Each point is reached from the start by the listed moves, each made 0, 1 or 2 times, or once backwards (-1), plus a little noise. Is the number of moves made odd or even? Then give how often each move was made.
In the rows, zero is written as 128.

Moves:
(1): [152  98]
(2): [145 142]
Start: [ 99 132]
Points:
[ 83 116] => odd (0, -1)
[111 191] => odd (-1, 2)

Moves:
(1): [153 124 129 125 132 142 135 125 125]
(2): [122 155 121 108 126 136 123 121 131]
(3): [127 126 153 120 129 131 118 131 124]
(4): [138 148 135 156 127 127 124 109 119]
(5): [122 125 125 133 167 128 130 131 121]
(6): [113 121 129 129 122 151 129 119 126]
(7): [124 134 136 129 130 128 145 126 143]
(8): [130 139 130 142 130 132 131 158 120]
(9): [129 129 126 138 131 138 110 133 151]
Start: [133 108 128 130 148 111 106 126 115]
Points:
[117 121 173 157 188 184 150 166 110] => odd (1, 0, 1, 0, 1, 2, 2, 2, 0)
[ 80 206 134 182 172 169  85  94 126] => odd (-1, 2, 0, 2, 1, 2, 1, 1, 1)
[138  38 173  91 145 166 171  93 119] => odd (2, -1, 1, -1, 0, 2, 2, -1, -1)
[145 202 102 152 224  91 115  80  74] => odd (0, 2, -1, 2, 2, -1, 0, 0, -1)
[199  97 114 191 209 128 120 174 161] => even (2, -1, -1, 0, 1, -1, 1, 1, 2)
[182  97 122 140 249 143 110 195 160] => even (2, 0, 0, -1, 2, -1, 1, 1, 2)
[211  89 113 186 118 134  91 109 116] => even (2, -1, -1, 1, -1, 0, -1, 0, 1)

Moves:
(1): [148 122 129 120 130 127 126 117 129 132 137 128 127 128 126 135 134 136
 123 132]
(2): [134 156 120 124 132 130 122 134 137 134 128 119 133 129 122 140 132 123
 131 134]
(3): [126 122 150 126 124 129 125 134 128 126 132 128 128 135 128 124 139 124
 131 135]
(4): [133 126 134 146 130 122 128 137 121 131 135 131 128 125 124 130 129 128
 132 124]
(5): [127 128 129 122 142 132 124 134 128 130 133 131 135 128 133 132 127 127
 125 128]
(6): [136 130 129 138 121 141 125 127 130 123 127 140 127 129 127 131 129 127
 139 119]
(7): [129 125 138 130 129 133 145 128 136 129 127 121 122 121 140 123 123 133
 134 136]
(8): [133 132 116 116 118 129 120 154 137 118 142 133 132 129 123 126 129 127
 129 137]
(9): [126 120 133 132 128 117 121 137 152 126 131 127 141 132 116 136 128 132
 130 122]
(10): [124 130 125 125 129 144 130 139 126 155 128 124 116 135 126 129 120 126
 127 132]
(11): [121 128 124 124 127 130 125 123 134 136 153 125 124 132 140 130 138 120
 120 124]
(12): [120 132 128 125 122 115 138 128 132 135 138 152 133 132 125 123 133 132
 126 130]
(13): [131 117 128 121 117 145 125 134 117 138 132 119 153 119 132 119 136 126
 138 127]
(14): [133 123 123 124 124 122 139 132 123 129 125 116 132 151 133 128 129 132
 133 133]
(15): [130 134 132 128 120 133 120 131 130 129 116 125 127 123 143 129 127 127
 123 126]
(16): [117 117 123 114 108 121 138 130 124 119 122 129 133 118 131 156 124 133
 145 128]
(17): [129 132 116 128 132 122 133 131 130 127 116 130 124 124 126 126 145 132
 124 126]
(18): [119 127 137 128 132 135 124 127 120 122 132 124 131 126 126 127 130 151
 127 126]
Start: [113 141 120 119 136 118 147 137 138 129 128 119 146 121 133 119 127 127
 116 118]
Points:
[150 161  89 117 134 115 188 202 142 193 180 190 106 198 146 135 174 116
 115 133] => odd (1, 0, 1, 2, 2, 2, 0, 1, -1, 2, 1, 2, -1, 2, 0, 0, 2, -1)
[108 156 140 109 112 114 161  61 125 118 203 181 143  99 130 153 209 174
 129  97] => even (2, 1, 1, 0, -1, 2, 0, -1, -1, -1, 2, 2, 0, -1, -1, 1, 1, 2)
[ 95  91 119  74 108 164 160 223 176 184 138  57 145 178 194  98 172  88
 114 136] => odd (-1, -1, 2, -1, 1, 0, 1, 1, 1, 2, 2, -1, 1, 2, 1, 0, 2, -1)
[121 222  85 128 158 158 109 249 165 193 198 109 142 147 118 117 129  92
 108 139] => even (-1, 2, 0, 2, 1, 0, 0, 2, 0, 2, 1, 0, 0, 0, 0, -1, 0, 0)
[106 129 180 125 120 139 204 141 115 170 101 133 127 103 181 132  89 115
 151 146] => even (0, 0, 1, 1, 1, 0, 2, -1, -1, 1, -1, 1, 0, 0, 1, 1, -1, -1)
[ 61 114 156  67  86 149 146 229 128  73 125 128 196  66 129 139 147 177
 172 144] => odd (-1, 0, 2, 0, 1, 0, 1, 2, 0, 0, -1, 0, 1, -1, 0, 2, 1, 2)
[144 127 132  50  90 168 111  98 140 137 145 113 224  56 196 201 142 102
 146 103] => odd (2, 1, 0, -1, 2, 1, 0, -1, 0, -1, 1, 0, 2, -1, 2, 2, -1, -1)
[ 93 115 185 118 185 185 103 101  86 125 151 111 133 149 165  85 158 141
  87 101] => odd (0, -1, 2, -1, 2, 1, -1, -1, -1, 0, 1, -1, 0, 0, 0, -1, 0, 2)
[105 196 137 164 133  69 142 209 236 159 214 162 168 133  76 105 164  89
 123 128] => even (-1, 2, 1, 2, -1, 0, 1, 1, 2, 0, 1, 2, 0, -1, -1, -1, 0, -1)
[ 88 114 164 124 123  93 197 138 111 107 139 162 155  92 178 165 193 133
 154 111] => odd (0, 0, 2, 2, 2, 1, 1, -1, -1, -1, 1, 1, 0, 0, 0, 2, 2, 0)

Moves:
(1): [130 129 122 127 130 128 129 129 124 125 136 135 125 130 126 128 119 133
 122 126 129 123 122 130 134 129]
(2): [141 132 139 124 125 128 126 119 118 128 127 127 133 139 127 126 148 124
 127 130 137 116 134 121 129 134]
(3): [129 131 134 135 125 138 131 134 132 130 123 126 134 127 143 119 128 136
 126 124 129 129 122 135 133 127]
(4): [134 123 118 127 122 135 122 128 131 120 124 124 127 131 112 131 131 130
 113 131 124 118 131 125 131 125]
(5): [115 136 126 125 134 128 128 125 137 125 125 129 137 116 124 130 141 134
 132 134 128 116 123 113 126 131]
(6): [138 136 126 131 145 130 137 127 131 130 133 129 134 135 125 134 151 140
 127 116 115 135 112 134 140 124]
(7): [129 134 129 133 126 126 120 134 125 134 121 128 122 140 135 136 123 123
 121 122 114 147 120 127 132 125]
(8): [132 135 125 132 117 130 128 126 135 115 117 138 129 128 124 125 141 111
 114 126 113 141 127 134 135 135]
(9): [121 103 136 150 133 125 127 139 151 147 143 118 115 140 140 126 109 135
 109 125 132 140  93 129 134 119]
(10): [134 127 108 119 140 141 116 124 122 119 117 129 132 128 127 129 133 125
 142 130 136 128 132 123 137 127]
(11): [127 122 131 131 132 134 137 122 129 131 127 121 129 131 129 115 134 138
 131 131 134 126 117 128 115 114]
(12): [133 129 115 111 122 115 126 125 133 125 124 124 130 131 133 126 131 128
 126 128 123 141 123 131 133 127]
(13): [128 127 128 125 127 124 126 120 132 120 126 131 118 130 136 129 136 137
 122 129 141 129 134 121 131 137]
(14): [129 129 121 126 129 131 133 134 128 117 127 119 139 129 123 128 134 116
 126 128 134 129 136 119 126 129]
(15): [129 125 129 132 113 141 112 133 131 119 132 127 137 136 129 128 121 129
 134 135 121 132 138 119 134 121]
(16): [126 113 133 123 130 126 143 116 119 144 129 112 129 135 116 130 126 141
 132 112 130 127 110 115 132 132]
(17): [136 122 136 132 133 116 136 127 127 129 129 119 119 117 124 131 118 133
 125 143 134 119 131 113 135 137]
(18): [131 145 133 136 120 130 124 129 134 142 128 122 123 132 129 149 145 117
 143 132 133 139 116 124 133 115]
(19): [133 116 131 116 147 127 144 125 126 143 125 138 118 124 107 138 127 131
 124 140 149 113 122 121 119 133]
(20): [120 132 123 126 137 127 137 125 132 124 128 119 138 132 139 132 133 115
 123 126 127 141 124 137 133 118]
(21): [130 131 123 133 133 119 127 125 144 137 124 132 120 135 121 135 120 132
 124 128 130 122 124 125 130 111]
(22): [131 130 139 131 123 128 126 119 127 129 125 123 136 121 124 129 119 126
 132 127 127 127 133 128 111 133]
(23): [138 133 116 126 135 130 131 130 132 109 117 136 116 159 134 140 125 116
 124 127 132 117 131 135 128 134]
(24): [128 123 125 138 117 120 128 128 133 128 124 133 132 131 138 133 126 133
 120 123 115 131 119 130 127 124]
Start: [125 120 142 122 127 127 131 112 123 129 134 113 109 131 127 128 114 154
 129 120 140 126 133 135 123 120]
Points:
[131  51  92 147 147 161 131 127 161  63 144  81  99 221  93 129  61  84
  27 136 168 121 115  81 195 111] => odd (2, 1, -1, 1, 0, -1, 0, 2, 2, 1, 0, -1, 0, 2, 2, 1, 1, -1, 0, 2, 1, -1, 1, -1)
[138  28 115 107 201 164 170 109  93 199 132  60 101 249 110 147  91 117
  81  83 214 159   8 106 153  70] => even (2, 2, 0, 0, -1, -1, 2, 0, 2, 2, 1, 0, -1, 2, 0, 2, -1, 0, 2, 2, 0, -1, 0, 0)
[132  78  54  72 200 149 162 120 106 134 112 125  96 187 109 181  92 135
 141 101 191 126 111 139 148 110] => odd (0, -1, 0, 0, -1, 0, 0, -1, 0, 2, -1, 0, 0, 1, 0, 1, -1, 0, 2, 1, 0, -1, 1, 1)
